Each point is reached from the start by the listed moves, each made 0, 1 or 2 times, or once backwards (-1), plus a little noise. Is the number of moves made odd or even? Then give how often each move was made.

Moves:
(1): [ 0.6  2.5 -1.7]
(2): [-2.1  1.2 -0.8]
(3): [-0.3  1.5  1.0]
Start: [-1.8  0.5  0.4]
Points:
[-4.6  6.4 -5.5] -> odd (2, 2, -1)
[-5.9  8.6 -0.7] -> odd (1, 2, 2)
[-0.5 -1.6  3.8] -> odd (-1, -1, 1)

Moves:
(1): [ 2.7 -0.9  0.0 -0.6 -1.8  1.0  0.7 -2.9 -0.1 -0.3]
(2): [ 1.0  2.5  1.0 -1.3  0.5  0.0 -0.3 -0.4  1.4  0.1]
(3): [-1.5  0.1  3.6  0.6 -0.9  0.3 -0.1 -0.7  0.2 -1.8]
(4): [ 0.0  1.4 -0.4  2.5  0.1  2.1 -0.2 -0.2 -0.2 -0.9]
(5): [ 1.3 -0.9  1.0  0.2  2.7  1.2 -0.3  0.3 -0.3  1.0]
(6): [-1.0  1.1  0.4 -2.2 -0.6  2.2  0.3  0.5 -2.6  0.7]
(7): [ 0.2 -0.2 -0.3 -0.1  0.7  0.4  4.0  0.5  0.4 -1.0]
(8): [ 1.3  0.4  1.6  1.5 -2.2 -0.1  0.9  2.3  0.5  2.9]
(9): [-1.0 -0.8 -0.8 -0.7 -0.2  1.8 -0.4  0.3  2.2  0.0]
Start: [-0.6  2.7  0.7  2.1 -2.0 -0.4 -0.2  0.5  3.3 -0.7]
Points:
[ 5.4  2.8  8.9  2.4 -1.0  3.3  4.9  0.4  5.1  1.0] -> odd (1, 1, 1, 0, 2, 0, 1, 1, 0)
[-5.0  4.9  7.0 -0.2  0.3  8.5  3.1 -1.7 -1.9 -6.3] -> even (0, 0, 2, 1, 1, 2, 1, -1, 0)
[ 4.4  1.9  2.1  1.7 -7.2  9.3  2.7 -1.7 -3.4  2.7] -> even (2, -1, 0, 1, 1, 2, 0, 1, 0)
[ 2.0 -1.2  2.0  2.1 -8.5  1.8  9.8 -4.8  3.3 -6.1] -> odd (2, -1, 1, 0, -1, 0, 2, 0, 0)
[-4.6 -3.0 -0.7 -2.0 -6.8  1.5 -0.2 -4.4  6.8 -5.4] -> even (1, -1, 1, -1, -1, 0, 0, -1, 2)
[-5.0  5.7  8.6  9.2  0.9  3.9 -5.0  1.6  2.4 -3.7] -> odd (-1, 0, 2, 2, 1, 0, -1, 0, 0)
[ -2.0  10.1  11.6   0.4 -11.4   2.4  -3.2   3.1   6.8   2.5] -> even (0, 2, 2, 0, -1, 1, -1, 2, 1)
